Each point is reached from the start by the listed moves, each made 0, 1 or 2 times, or once backwards (-1), plus a little noise. Is the number of moves made odd or even? Then give how often each move was made.
(in the rows, 128 means zero)

Moves:
(1): [133 164]
(2): [103 107]
Start: [125 130]
Points:
[150 151] -> odd (0, -1)
[155 187] -> even (1, -1)

Moves:
(1): [127 115 116 112 107 128 129 134]
(2): [149 143 116 134 118 132 127 114]
(3): [138 147 147 128 117 124 121 145]
(4): [144 111 142 132 121 144 131 120]
(5): [120 152 128 118 136 120 111  95]
(6): [111 146 129 130 126 151 154 129]
Start: [124 125 141 114 122 133 105 130]
Points:
[128  90 172  87  63 178 132 155] -> odd (2, -1, 1, 2, 0, 1)
[184 182 132 114 104 105  54  87] -> odd (0, 2, 1, 0, 1, -1)
[128 101  82 109 100 133 130 147] -> odd (1, 1, -1, -1, -1, 0)
[132  21 137 103 108 130 110 157] -> even (1, -1, -1, 1, -1, -1)
[124 224 132  96 123 100  61  77] -> odd (0, 1, 1, -1, 2, 0)

Moves:
(1): [127 112 120 134 115 139 134 125 122 115 134]
(2): [135 137 131 125 132 125 124 142 121 130 135]
(3): [154 141 111 121 118 129 137 120 113 146 118]
(4): [132 148 129 140 133 123 122 140 160 133 137]
(5): [134 107 135 134 119 127 118 135 140 131 113]
(6): [131 125 138 129 126 150 132 133 127 131 118]
(7): [115 136 132 139 121 118 132 135 131 143 119]
(8): [127 127 130 115 119 123 133 132 131 118 130]
(9): [113 113 125 136 140 118 140 136 143 131 136]
(10): [117 129 112 113 132 135 123 139 132 135 134]
(11): [130 120 133 118 129 129 141 126 143 134 152]
Start: [123 136 131 131 126 130 135 135 131 136 116]
Points:
[118 103 150  67 118 120 122 164 136 122 174] -> odd (0, 2, -1, -1, 1, -1, 0, 1, -1, 1, 2)
[154 132 101  79  94 182 129 108  64 125  66] -> odd (0, -1, 1, -1, 0, 1, -1, 1, -1, 1, -1)
[ 91 237 116 129 145  69 115 196 143 173 123] -> odd (-1, 2, 0, 1, -1, -1, 2, 1, 0, 1, -1)
[105  46 174 181 142 130 124 163 176 103  82] -> odd (0, 0, -1, 0, 2, 1, -1, 0, 2, -1, -1)
[201 128  69 121  61 145 116 132 175 138 108] -> even (2, -1, 2, 2, 2, -1, -1, 1, -1, 1, 0)
[144 171 122  97 110 101 118 218 236 200 126] -> odd (-1, 1, 1, 2, 2, 0, 1, 2, 0, 2, 1)
[ 85  46 152 146  89  91 161 179 245 111 180] -> odd (2, 0, -1, 1, 2, -1, 1, 2, 1, 0, 2)

Moves:
(1): [133 128 128 120 135 117 139 135 130 127 122 122 134 131 129 118]
(2): [125 142 138 112 132 116 127 141 134 125 120 129 133 138 134 130]
(3): [128 126 116 137 132 139 132 132 122 127 137 121 117 135 134 132]
(4): [135 143 140 140 135 128 119 134 121 140 129 116 107 133 125 147]
(5): [120 135 122 129 120 119 135 130 133 135 126 133 133 133 124 129]
(6): [122 125 119 128 119 134 128 127 125 121 132 119 125 122 123 131]
(7): [125 119 120 124 133 129 122 122 130 133 132 119 127 126 123 130]
(8): [128 131 122 139 130 140 130 130 128 130 123 118 131 130 126 115]
(9): [138 133 125 117 128 140 139 124 140 122 122 140 139 126 131 128]
(10): [103 119 123 114 128 123 133 142 159 140 146 141 139 109 124 125]
(11): [140 151 132 119 117 119 117 121 127 132 140 141 128 139 121 119]
(12): [124 124 140 106 121 132 127 121 127 133 131 124 139 123 127 128]
(13): [137 125 126 133 111 127 116 120 125 130 134 134 119 126 141 143]
(14): [117 148 130 123 127 119 124 121 123 132 121 128 131 118 127 118]
Start: [135 126 121 126 125 138 122 127 119 112 124 111 110 141 149 118]
Points:
[ 90 249 111 127  67  55  86 169 145 171 185 135  58 136 143 145] -> even (1, 1, 1, 2, 2, 2, -1, 0, -1, 2, 2, -1, 2, 2)
[ 73 160 136  47  87  71 104 124 168 202 157  94 129  81 131 145] -> even (2, 0, -1, 2, 2, 1, 2, 0, 0, 2, 0, 2, 2, 2)
[121 156 139 128 115  81  79 120 111 173 142  82  73  96 145 140] -> odd (2, -1, -1, 2, 0, 0, 1, 0, -1, 1, 0, 0, 2, 2)
[152 166 128  65 125 125 124  99 128 139 107  93 128 119 152 116] -> odd (2, 0, 0, 1, 0, 0, 2, 0, 2, 0, 0, 1, 1, 2)

Moves:
(1): [127 132 124 125 140 128 134 125 126 122 128 129 129 125 132 134 116 130
 132 137 129 133 126 126 128 126 119]
(2): [130 132 137 133 123 132 115 129 133 119 121 132 129 123 133 124 115 131
 128 130 133 125 120 130 126 131 137]
(3): [122 129 134 126 134 130 129 133 129 130 123 133 134 121 120 131 125 136
 120 120 124 128 126 130 124 135 122]
(4): [133 137 132 136 119 139 127 120 121 132 130 132 132 124 135 133 132 123
 126 130 119 132 139 133 131 116 126]
(5): [123 134 133 127 127 118 129 128 134 124 134 131 118 125 125 129 126 126
 132 124 123 137 127 120 133 128 120]
(6): [133 115 124 130 129 126 126 135 140 127 130 125 119 132 133 128 137 132
 129 124 130 125 118 130 130 128 128]
(7): [133 125 132 131 128 120 131 138 131 125 120 126 127 129 122 131 125 113
 126 133 129 126 129 127 126 123 114]
(8): [132 137 124 124 129 126 119 123 121 124 132 125 117 120 139 137 125 127
 130 129 126 122 138 127 130 134 132]
(9): [142 126 126 129 133 128 129 127 128 130 128 121 128 128 124 127 124 142
 136 135 119 132 128 132 122 133 124]
(10): [131 135 123 115 120 135 133 132 125 129 124 130 128 131 127 128 123 129
 129 132 146 127 129 123 121 123 127]
(11): [118 121 132 123 132 132 132 111 134 125 138 125 121 136 121 128 124 132
 130 122 133 123 137 126 122 128 126]
(12): [127 131 124 132 130 125 126 131 113 129 124 133 125 132 125 116 135 124
 130 127 115 121 127 130 126 125 121]
(13): [127 130 123 137 134 130 138 123 130 129 125 127 129 122 129 125 134 134
 128 128 132 125 135 123 119 126 132]
(14): [130 124 123 128 132 126 128 130 131 118 131 130 139 131 133 132 133 122
 131 125 130 132 133 128 131 124 129]
(15): [127 126 128 126 118 129 129 137 132 127 129 132 131 126 126 130 123 131
 131 119 124 125 138 136 140 138 131]
(16): [131 124 132 123 123 117 139 134 128 130 132 127 134 117 129 128 125 130
 129 129 124 123 138 123 126 124 132]
(17): [125 133 129 124 124 134 122 126 139 129 134 126 128 129 134 125 132 127
 122 136 123 135 129 125 128 141 124]
(18): [129 131 126 129 130 130 129 120 125 132 132 135 128 124 129 125 120 123
 125 124 135 133 120 128 133 128 127]
(19): [136 135 122 132 114 129 134 133 122 123 146 129 127 133 117 135 136 127
 123 127 132 140 121 127 130 130 125]
(20): [125 132 128 124 132 128 119 134 132 132 130 132 128 135 136 134 133 125
 124 138 126 130 125 130 123 129 130]
(21): [122 126 128 134 126 128 125 130 128 129 128 127 123 127 131 125 126 124
 129 129 135 133 128 129 126 124 132]
(22): [129 122 127 130 120 128 131 126 127 136 128 131 123 122 125 124 123 128
 139 132 124 133 126 128 120 128 134]
(23): [129 139 149 128 131 123 134 126 130 133 130 120 124 121 126 131 138 119
 131 130 136 132 130 133 118 132 132]
(24): [118 139 125 119 127 129 119 130 129 126 124 126 134 123 114 127 141 131
 131 128 127 129 127 140 127 122 123]
Start: [121 132 131 130 128 143 130 129 121 137 138 129 125 126 134 135 138 134
 111 127 134 127 127 118 134 127 135]
Points:
[110 194 103 110 140 123 130 205 105 122 123 142 112 120  83 142 155 158
 164 155 134 172 116 150  98 127  98] -> odd (2, 0, 1, -1, 2, 0, 0, 0, 2, 2, -1, 2, 1, 1, 2, -1, -1, -1, 1, 2, 2, 1, 1, 2)
[ 91 183 149 109 122 146 142 128 148 129 205 117 128 150  91 178 249 114
  99 108 179 166 156 142  99 104 118] -> even (-1, -1, 1, 1, 1, 1, 0, 0, 0, 1, 2, 0, 1, 2, 0, 0, 0, 0, 2, 2, 1, -1, 2, 2)
[148 182 139 132  96 184 149  58 127 175 152 125 105  74 168 123 131 143
 138 136 171 150 172 102 115 119 171] -> even (-1, 0, -1, 2, 1, 0, -1, 1, 1, 2, 0, -1, 2, 0, 0, 0, 1, 2, -1, -1, 0, 1, 1, 0)
[154  88 116 163 158 153 104 155 109 170 123 131 117 143 167 133 152 163
 122 119  71 122 111 166 151 140 142] -> even (0, -1, 1, 1, -1, 2, -1, 0, 2, -1, -1, 1, -1, 0, 1, -1, -1, 0, -1, 1, 1, 0, 0, -1)
[122 148  85 142 128 158  99  88 124 120 200 161  95 151 156 160 124 104
 149 166 132 222  88 122 141  72 102] -> even (2, 0, -1, 2, 2, 1, 0, 0, 1, 0, 1, 0, -1, 2, -1, -1, 0, 2, 1, 2, 2, 2, -1, 1)

Moves:
(1): [140 128 133 149 111 127 120 138 121 127 136 134 132 133 141 135 120 124
 136 131 139 133 123 130 131]
(2): [128 133 108 130 143 120 121 142 115 110 117 113 132 129 132 142 137 130
 137 129 122 122 119 129 128]
(3): [122 141 129 136 116 116 130 138 137 134 115 124 155 126 120 139 145 138
 112 146 121 138 142 133 130]
(4): [139 128 130 120 120 117 147 115 145 140 118 128 133 123 112 150 113 131
 135 114 122 130 132 137 122]
(5): [126 128 122 119 118 123 125 127 126 132 113 118 105 131 135 135 129 124
 117 142 163 127 124 132 116]
(6): [136 124 124 116 131 127 128 130 145 124 134 134 143 133 131 129 128 130
 126 124 137 128 133 121 137]
(7): [127 119 132 132 132 129 127 137 122 129 120 130 121 119 127 123 128 125
 127 129 122 132 133 131 124]
(8): [126 123 122 120 114 127 118 119 134 148 139 118 132 132 130 121 139 133
 131 121 133 139 120 123 117]
(9): [123 132 123 129 125 126 127 118 128 134 124 133 137 119 121 122 122 132
 120 125 117 123 132 119 132]
(10): [125 121 119 123 139 142 130 137 148 119 126 131 123 124 118 136 113 125
 114 127 134 129 134 132 144]
(11): [122 131 131 130 131 133 132 117 132 143 106 128 125 124 119 135 122 115
 128 113 134 118 125 137 125]
(12): [132 140 112 122 133 131 131 125 144 124 125 102 125 146 136 134 133 131
 118 132 131 105 124 125 119]
(13): [141 124 129 123 123 122 128 120 137 108 142 142 137 120 147 145 111 121
 131 122 123 115 121 137 135]
(14): [126 134 131 118 128 125 128 128 128 119 129 127 112 135 131 129 136 121
 135 127 120 119 136 135 122]
(15): [136 128 142 125 114 119 142 131 140 135 125 127 119 133 132 125 132 123
 128 116 128 130 119 124 125]
(16): [133 135 105 111 130 132 129 121 121 123 138 121 122 134 122 115 128 125
 118 120 108 119 139 141 123]
(17): [161 128 103 125 144 122 127 121 124 147 131 130 139 110 114 133 129 138
 118 135 146 116 120 134 117]
(18): [137 143 124 122 123 125 141 133 115 116 121 125 127 114 125 120 137 117
 151 122 119 116 135 137 121]
(19): [104 137 122 122 117 162 125 124 138 132 108 143 136 123 128 128 125 138
 136 131 141 119 115 147 129]
(20): [123 142 131 114 125 121 151 151 137 116 115 136 133 118 116 142 140 120
 109 149 125 135 122 107 115]
(21): [139 135 124 125 132 133 136 128 125 140 126 120 113 115 134 122 130 127
 111 115 126 123 130 118 127]
(22): [113 121 129 112 115 120 124 130 125 130 130 134 132 128 128 124 132 127
 125 132 132 117 129 122 133]
(23): [148 117 132 129 124 117 125 126 104 108 117 130 134 114 117 126 132 126
 114 127 143 101 138 108 144]
(24): [137 132 118 149 142 127 129 127 130 121 136 118 129 138 136 126 126 147
 118 123 146 137 136 139 116]
Start: [123 118 126 115 145 128 124 125 127 115 127 135 118 136 130 130 127 120
 130 118 131 114 138 128 134]
Points:
[ 64 108 167  57 104 150 196 225 184  65  10 195 117  72  76 194 143  97
 111 138 144  76 103 114 144] -> even (0, 1, 0, 1, -1, -1, 2, 0, -1, 2, 0, 0, 0, 1, 2, -1, 0, 0, 2, 2, 0, 2, 1, 0)
[144  83 134  70 217 132 193 144 202 111  62 114  66  93  60 216  72  65
 116 100 115 109 142 113 123] -> odd (-1, 0, -1, 2, 0, 0, 2, 0, -1, 2, 1, 1, 0, 0, -1, -1, 0, 0, -1, 1, 0, -1, 0, -1)
[136 114  57 223 207 219  54 120  82 110 249  88  67 198 214  82  72 154
 127  35 116 196 132 185 144] -> odd (2, 1, -1, -1, -1, -1, -1, 1, -1, 1, 0, -1, 0, -1, -1, 2, -1, -1, 0, -1, 2, -1, -1, 2)

Moves:
(1): [114 138 130 128 128 122 130 135 135 121 130 135 130 126 133 128 131 134
 130 126 143 138 131 138 125 141]
(2): [129 131 125 129 130 133 120 133 125 127 123 129 126 122 136 125 133 126
 127 133 131 127 121 128 128 128]
(3): [142 125 124 132 121 131 131 120 130 127 146 131 131 138 128 129 141 133
 125 131 126 132 127 124 138 131]
(4): [126 128 120 122 138 130 127 135 126 125 122 136 135 132 124 120 120 120
 126 124 137 135 137 128 131 125]
(5): [131 119 132 128 129 121 131 127 133 134 128 121 129 127 131 125 121 133
 130 132 127 129 130 137 126 119]
(6): [133 119 122 120 135 125 122 127 136 116 115 121 128 136 138 138 139 126
 133 124 133 114 124 132 129 129]
(7): [128 125 130 130 120 121 129 135 138 128 127 123 132 128 137 136 130 135
 130 125 130 142 129 134 128 120]
(8): [128 128 126 129 124 124 128 132 130 124 136 123 130 129 122 132 117 119
 130 129 128 137 122 129 123 127]
(9): [129 128 137 126 116 134 119 144 123 119 137 112 134 135 135 127 120 138
 116 134 124 125 119 122 128 126]
(10): [139 128 134 147 120 118 136 127 115 144 120 123 131 117 129 129 128 123
 139 112 137 143 123 142 128 128]
(11): [116 136 135 123 128 127 134 126 125 120 131 132 130 130 127 135 129 121
 126 131 127 123 130 125 122 108]
(12): [128 154 125 114 132 119 120 139 121 122 138 124 133 122 126 133 117 111
 127 133 126 134 132 133 134 131]
(13): [122 125 121 126 119 128 130 118 124 126 124 132 128 138 124 132 131 125
 127 129 126 124 119 131 132 135]
(14): [123 126 136 122 134 137 131 131 127 134 128 117 132 133 132 129 129 124
 144 135 135 126 111 131 126 139]
(15): [125 123 137 137 120 130 134 135 144 129 132 120 136 128 121 116 136 136
 129 128 131 123 129 134 126 126]
(16): [121 132 128 120 115 118 107 122 124 131 131 127 117 131 122 115 119 134
 130 132 121 129 128 122 126 120]
(17): [132 130 119 126 138 127 120 133 135 137 121 138 121 146 117 126 117 136
 125 131 131 131 131 127 137 136]
(18): [132 129 127 132 134 134 116 118 137 126 128 116 130 141 128 131 127 127
 122 126 129 140 144 133 110 135]
(19): [126 131 119 127 119 128 137 120 136 132 120 121 119 123 135 140 130 126
 126 128 137 125 123 126 128 132]
(20): [127 128 125 134 122 122 113 146 131 135 140 135 127 138 128 133 121 136
 123 124 130 113 144 129 136 124]
(21): [123 135 110 135 125 138 125 129 129 107 120 124 130 124 124 130 123 139
 132 125 127 122 139 130 129 129]
(22): [125 131 125 130 137 124 130 129 131 138 131 129 129 128 133 125 132 132
 127 131 130 127 125 118 124 133]
(23): [131 132 122 128 129 123 127 132 124 126 127 123 120 131 131 125 133 124
 130 134 127 128 131 128 132 132]
(24): [129 130 129 128 131 128 125 130 136 132 126 130 126 131 137 124 126 125
 137 130 129 125 120 123 125 129]
Start: [131 136 118 115 132 126 122 133 122 127 135 129 144 119 121 127 120 130
 135 138 131 136 145 127 128 135]
Points:
[147 124  77 122 103 142  23 138 190  99 129 146 143 230 115  91 109 172
 108 134 161 182 157 123 120 144] -> even (1, 2, 2, 2, -1, 1, 1, 1, 1, 0, 0, -1, 1, -1, 1, 2, 2, 2, 0, 0, 0, -1, -1, 2)
[109 167  68  70 145 105  17 206  80 116 153 155  99 159  96  72  48 127
 122 180 109 111 139  72 156 154] -> even (0, 1, -1, 1, -1, 0, -1, 2, 1, -1, -1, 0, 0, 0, -1, 2, 1, -1, -1, 1, 0, 1, 2, 0)
[122 114  84 107 113 119  69  66 115 123  83 121  96 196 135 161 149 147
 191 145 137  88 131 161 132 127] -> odd (0, 1, 1, -1, 1, 2, 0, -1, -1, 1, 2, -1, 2, 2, -1, 2, 1, 1, 0, 1, 1, -1, 1, 0)
[133 135  85 121 102 162 125 161 204  79 139 113 155 142 123  97 107 197
 141 184 149 121 102 132 158 141] -> odd (1, 2, 2, 0, 2, 0, 0, 1, 1, -1, 0, 0, 0, 0, 2, 0, 2, -1, 1, -1, 2, -1, -1, 2)
[138 185  78 134 133 126  45 134 134 109 162 170 119 164 108 126  97 195
  83 145 147 185 249 147 136 133] -> even (2, 2, 2, 0, 1, -1, 0, -1, 0, 0, 1, 0, -1, -1, -1, 1, 2, 2, 0, 1, 1, -1, 0, -1)
[155 155  79 175 118 117  52 108 171  93 122 108 149 157  94  88 142 197
 149 117 161 177 164 167 103 179] -> even (2, 2, 2, -1, 0, 2, -1, 1, 0, 2, 0, 0, 0, -1, 2, 2, 2, 2, -1, -1, 2, 1, -1, 0)

Moves:
(1): [137 140 136 131 128 124 128 130 133 128 123 117 132 125 124 125 134 138
 132 126 135 137 133 132]
(2): [126 137 124 131 129 122 123 122 129 123 136 124 122 128 121 131 129 136
 126 128 132 135 124 119]
(3): [125 116 120 124 134 137 121 122 139 128 134 116 141 138 114 134 124 130
 134 135 126 124 129 134]
(4): [128 119 125 136 132 129 129 126 116 121 123 118 130 111 134 139 120 133
 123 136 137 129 118 126]
(5): [127 134 116 128 128 118 124 130 133 137 137 129 132 127 122 125 126 123
 120 130 129 132 128 125]
(6): [141 137 130 133 131 122 129 135 115 134 123 136 128 144 129 122 132 138
 123 121 134 122 124 130]
(7): [129 127 128 128 123 135 119 138 127 147 132 113 120 139 140 134 129 136
 127 125 126 126 134 129]
(8): [124 125 131 128 124 124 136 125 130 123 122 124 119 131 132 137 125 127
 118 121 128 140 139 131]
(9): [133 134 118 124 131 137 129 126 143 129 129 142 136 130 133 135 130 132
 126 128 132 120 131 125]
(10): [125 132 134 122 129 132 122 123 128 126 123 133 130 126 132 133 125 132
 127 137 124 128 134 130]
(11): [120 111 133 134 126 132 110 130 127 112 126 133 140 134 129 148 145 122
 120 111 128 124 126 129]
(12): [122 124 127 117 119 123 124 138 127 119 131 115 139 122 120 120 131 142
 122 136 120 129 136 121]
(13): [127 117 125 119 112 114 125 134 130 120 122 123 122 137 133 134 137 127
 121 131 134 133 111 128]
(14): [123 139 124 119 126 125 113 121 139 128 133 134 127 124 130 128 129 144
 115 103 137 123 120 140]
(15): [146 129 133 119 129 128 117 143 130 135 153 127 116 137 126 115 132 135
 124 141 129 126 125 129]
(16): [118 115 126 136 126 122 121 134 135 127 125 133 124 131 117 135 122 133
 134 128 130 131 125 136]
(17): [127 130 128 133 114 130 140 127 139 144 136 125 122 126 114 138 134 118
 114 131 126 112 123 127]
(18): [122 135 128 132 120 113 127 123 121 132 128 118 142 128 128 109 135 122
 131 124 162 124 126 130]
(19): [109 133 136 133 147 123 136 132 120 119 120 118 118 122 138 118 137 120
 132 129 128 135 139 144]
(20): [122 121 130 132 133 122 128 119 136 122 122 123 140 127 120 118 117 121
 135 139 122 119 127 117]
(21): [143 129 119 135 109 118 124 114 122 123 125 139 129 131 142 128 132 130
 139 129 134 125 140 135]
(22): [129 118 127 123 134 127 133 129 135 150 126 124 123 126 128 134 130 144
 137 136 134 132 129 131]
(23): [127 125 126 136 129 148 119 122 127 136 122 119 125 130 127 112 135 135
 119 119 135 127 132 134]
(24): [128 124 137 130 116 117 140 137 144 131 145 134 133 143 139 133 135 132
 132 148 118 133 125 120]
Start: [123 123 141 129 139 139 136 124 127 119 123 114 129 125 136 135 126 102
 125 120 132 133 140 125]
Points:
[128 109 145 117  48  86  67 156 194  49 141 163  92 133 147 249 186 132
  60  44 142 152 106 175] -> odd (2, 0, -1, 0, 0, -1, 0, 1, 1, 0, 2, 0, 2, 2, 1, 2, 1, -1, 0, -1, 1, -1, -1, 0)
[126  28 144 132  60  19  83 157 154  20 177 134 183 122 166 173 164 157
 155 209 175 156 115  96] -> odd (0, 1, -1, 2, 0, -1, -1, 0, 1, 0, 2, 2, 1, 0, 2, 2, -1, 1, 0, 1, 2, 1, -1, 2)
[ 84  97 188 133 194 105  91 134 131 158 111  24 134 167  61  66 147 118
 127 150 198 160 178 149] -> even (1, 1, 1, -1, 1, 1, 0, 2, -1, 2, 1, 0, 0, -1, 2, 1, 0, 2, 1, 2, -1, 2, 1, -1)
[141  68 150  69 103  92 129 232 201 166 222  70 205 242 118 119 197 138
 133 206 153 106 133  94] -> odd (0, -1, 2, -1, 0, 1, 1, 0, 2, -1, 1, 2, 1, -1, 2, 0, 0, 2, 0, 0, -1, 1, -1, 2)
[128  63 112  32 119 157 109 134 131 128  93  60 160 102 170 217  99 223
 134 184 112 141 111 129] -> odd (0, -1, 2, 2, -1, 0, 1, -1, 0, 2, -1, 2, 2, 1, -1, -1, -1, -1, -1, -1, 0, 2, -1, 0)
[ 64 103 183 145 110 142 113 159 224 130 143  75 109 216 120 203 182 124
  79  82 132 172 148 197] -> odd (2, 0, 2, -1, 0, 0, 1, 2, 0, 1, 1, -1, 1, 1, 0, 2, 1, 0, 1, -1, -1, -1, 1, 2)
[188  90 184 157 123 136 146 130 167 163 207  39 170 157  69 121 186 171
 153 242 134 109 141  94] -> even (2, 2, 2, 1, -1, 1, -1, -1, -1, 0, 1, 1, -1, -1, 2, -1, 2, 0, 0, 1, 1, 2, 1, 2)
